Every row gives one point. Each copy is the shape, with its points in the same order, stretched, turned, moved and blurred by noise. Say if it was mirrored as well.

Shape (7 x 3)
[[ 0.12  0.42  0.41]
 [-0.10 -0.30 -0.05]
 [ 0.41  0.24  0.28]
 [-0.31 -0.42  0.00]
 [ 0.61  0.28  0.44]
 [-0.07  0.22 -0.58]
 [-0.10 -0.21 -0.17]]
Copy 1 (7 x 3)
[[ 0.07  0.38  0.64]
 [-0.24 -0.14  0.10]
 [ 0.38  0.25  0.46]
 [-0.45 -0.32  0.17]
 [ 0.66  0.19  0.60]
 [-0.30  0.49 -0.43]
 [-0.19  0.02 -0.03]]
Copy 1 is: only turned
Copy 2 (7 x 3)
[[ 0.35  0.62 -0.02]
 [-0.07 -0.17 -0.30]
 [ 0.46  0.29  0.14]
 [-0.19 -0.20 -0.48]
 [ 0.70  0.39  0.20]
 [-0.55 -0.12  0.22]
 [-0.20 -0.21 -0.25]]
Copy 2 is: mirrored

Shape (12 x 6)
[[ 0.47  0.30 -0.26 -0.19 -0.05  0.07]
 [ 0.10  0.72 -0.25 -0.35 -0.08 -0.44]
 [ 0.00  0.25 -0.15 -0.33 -0.45  0.00]
 [ 0.52  0.15  0.22 -0.23  0.24 -0.02]
 [-0.15 -0.41  0.32  0.60 -0.35  0.29]
 [ 0.07  0.52 -0.28 -0.26  0.26 -0.17]
 [-0.40 -0.18  0.57  0.30  0.29  0.11]
 [-0.01  0.20  0.10  0.02 -0.35  0.45]
 [ 0.47  0.87 -0.17 -0.21 -0.32 -0.01]
 [-0.51  0.22  0.31  0.15 -0.14  0.24]
 [-0.01  0.15  0.38  0.17  0.26 -0.32]
 [ 0.06  0.26 -0.02  0.28  0.59 -0.25]]
Copy 1 (12 x 6)
[[ 0.54  0.04  0.05 -0.09  0.03 -0.32]
 [ 0.33  0.61 -0.31 -0.16 -0.28 -0.88]
 [ 0.33  0.25 -0.41 -0.29 -0.38 -0.28]
 [ 0.17  0.01  0.42 -0.22  0.00 -0.38]
 [-0.13  0.05  0.08  0.34 -0.55  0.69]
 [ 0.35  0.44 -0.08 -0.10  0.18 -0.58]
 [-0.47  0.39  0.27  0.10 -0.11  0.37]
 [ 0.41  0.34 -0.08 -0.31 -0.23  0.21]
 [ 0.83  0.58 -0.15 -0.33 -0.30 -0.67]
 [-0.04  0.64 -0.08 -0.21 -0.30  0.23]
 [-0.22  0.42  0.30  0.17 -0.28 -0.29]
 [-0.03  0.52  0.35  0.34  0.18 -0.39]]
Copy 1 is: only turned
Copy 2 (12 x 6)
[[ 0.64  0.20 -0.22 -0.12 -0.38  0.31]
 [ 0.22  0.88 -0.32 -0.24 -0.14  0.29]
 [-0.07  0.33 -0.07 -0.14 -0.55  0.18]
 [ 0.72 -0.05  0.07 -0.42 -0.05  0.21]
 [-0.51 -0.66  0.35  0.38 -0.20  0.07]
 [ 0.30  0.47 -0.40 -0.27  0.03  0.37]
 [-0.51 -0.41  0.25 -0.11  0.33  0.09]
 [-0.16 -0.16  0.01 -0.16 -0.42  0.57]
 [ 0.46  0.75  0.00 -0.23 -0.51  0.71]
 [-0.66 -0.10  0.10 -0.06 -0.05  0.48]
 [ 0.07  0.06  0.25 -0.07  0.42  0.11]
 [ 0.31  0.14 -0.19  0.01  0.58  0.20]]
Copy 2 is: only turned

Shape (15 x 9)
[[-0.16  0.01  0.16  0.66  0.48 -0.16 -0.40 -0.17  0.50]
 [ 0.35  0.44  0.15  0.51 -0.19  0.53 -0.19  0.17 -0.18]
 [-0.35  0.43  0.36 -0.14 -0.19  0.36  0.19 -0.37 -0.13]
 [-0.13 -0.01 -0.05 -0.04 -0.40 -0.08  0.00  0.01  0.28]
 [-0.49 -0.16  0.11 -0.19 -0.56 -0.29 -0.33  0.35 -0.11]
 [ 0.01  0.55  0.58 -0.16  0.02 -0.04  0.59  0.36  0.31]
 [ 0.28  0.01  0.54 -0.36 -0.53 -0.24  0.33 -0.13 -0.27]
 [-0.07  0.27 -0.12 -0.01  0.07 -0.75  0.07 -0.07  0.26]
 [-0.66  0.28 -0.04  0.25 -0.09 -0.27  0.26 -0.26 -0.91]
 [ 0.09  0.12  0.32  0.07 -0.10 -0.11 -0.43  0.09 -0.17]
 [ 0.05 -0.14 -0.18  0.06 -0.66 -0.10  0.48 -0.14 -0.42]
 [-0.08  0.19 -0.38 -0.32 -0.15  0.15  0.10  0.32 -0.44]
 [-0.42 -0.45 -0.16 -0.06  0.18  0.16 -0.29  0.42  0.17]
 [ 0.24  0.48 -0.37 -0.08  0.24 -0.36  0.09  0.51 -0.29]
 [ 0.16  0.41 -0.05 -0.28  0.05 -0.47  0.47  0.09 -0.23]]
Copy 1 (15 x 9)
[[ 0.23 -0.17  0.28  0.68  0.40  0.17  0.19 -0.04 -0.76]
 [-0.09 -0.36 -0.17  0.25 -0.72  0.10  0.36  0.19 -0.67]
 [-0.09 -0.03  0.32 -0.43 -0.20  0.54  0.27 -0.38 -0.27]
 [-0.15  0.03  0.21 -0.13 -0.03 -0.26 -0.21 -0.43 -0.37]
 [-0.50 -0.23  0.09 -0.54  0.23 -0.50  0.09 -0.39 -0.54]
 [-0.32 -0.66  0.74 -0.34 -0.29  0.17 -0.22  0.10  0.10]
 [-0.04  0.07  0.48 -0.94 -0.38 -0.41 -0.01  0.12 -0.17]
 [-0.48  0.20  0.29  0.17  0.48 -0.28 -0.20  0.02 -0.06]
 [-0.40  0.03  0.03 -0.09  0.10  0.03  1.08 -0.35 -0.02]
 [-0.16 -0.19  0.02 -0.19  0.02 -0.17  0.21  0.22 -0.73]
 [-0.01  0.24  0.08 -0.29 -0.49 -0.63  0.23 -0.38  0.01]
 [-0.31 -0.19 -0.47 -0.29 -0.14 -0.23  0.04 -0.26  0.07]
 [ 0.20 -0.48 -0.18 -0.15  0.34 -0.23 -0.09 -0.61 -0.39]
 [-0.58 -0.28 -0.37  0.22  0.13 -0.36 -0.02  0.34  0.13]
 [-0.36  0.02  0.14 -0.21  0.08 -0.29 -0.09  0.12  0.29]]
Copy 1 is: only turned
Copy 2 (15 x 9)
[[ 0.11 -0.03  0.71  0.25  0.18 -0.04  0.50  0.70 -0.74]
 [ 0.15  0.49 -0.37  0.52 -0.44  0.01  0.21  0.16 -0.38]
 [-0.56  0.13 -0.03  0.41 -0.46  0.56  0.44  0.12  0.16]
 [-0.35 -0.50 -0.34  0.17 -0.17 -0.02  0.28  0.06 -0.13]
 [-0.49 -0.39 -0.48 -0.53 -0.40  0.32 -0.14  0.24 -0.35]
 [-0.93  0.10  0.11  0.70  0.05 -0.21 -0.19  0.46  0.14]
 [-0.13 -0.08 -0.17  0.12 -0.56 -0.19 -0.28 -0.06  0.82]
 [-0.51 -0.39  0.33 -0.31  0.14 -0.56  0.29  0.05 -0.16]
 [-0.59  0.18  0.55 -0.58 -0.70  0.64  0.14 -0.65 -0.32]
 [ 0.13  0.18 -0.15 -0.24 -0.25  0.02 -0.02  0.42 -0.07]
 [-0.12 -0.39 -0.24  0.08 -0.63  0.07 -0.09 -0.91  0.16]
 [-0.50 -0.01 -0.58 -0.23  0.17  0.32 -0.20 -0.55 -0.10]
 [-0.15 -0.41 -0.23 -0.10  0.47  0.57 -0.29  0.22 -0.69]
 [-0.49  0.21 -0.13 -0.41  0.45 -0.45 -0.27 -0.31 -0.30]
 [-0.62 -0.04  0.14 -0.19  0.10 -0.36 -0.16 -0.36  0.19]]
Copy 2 is: mirrored
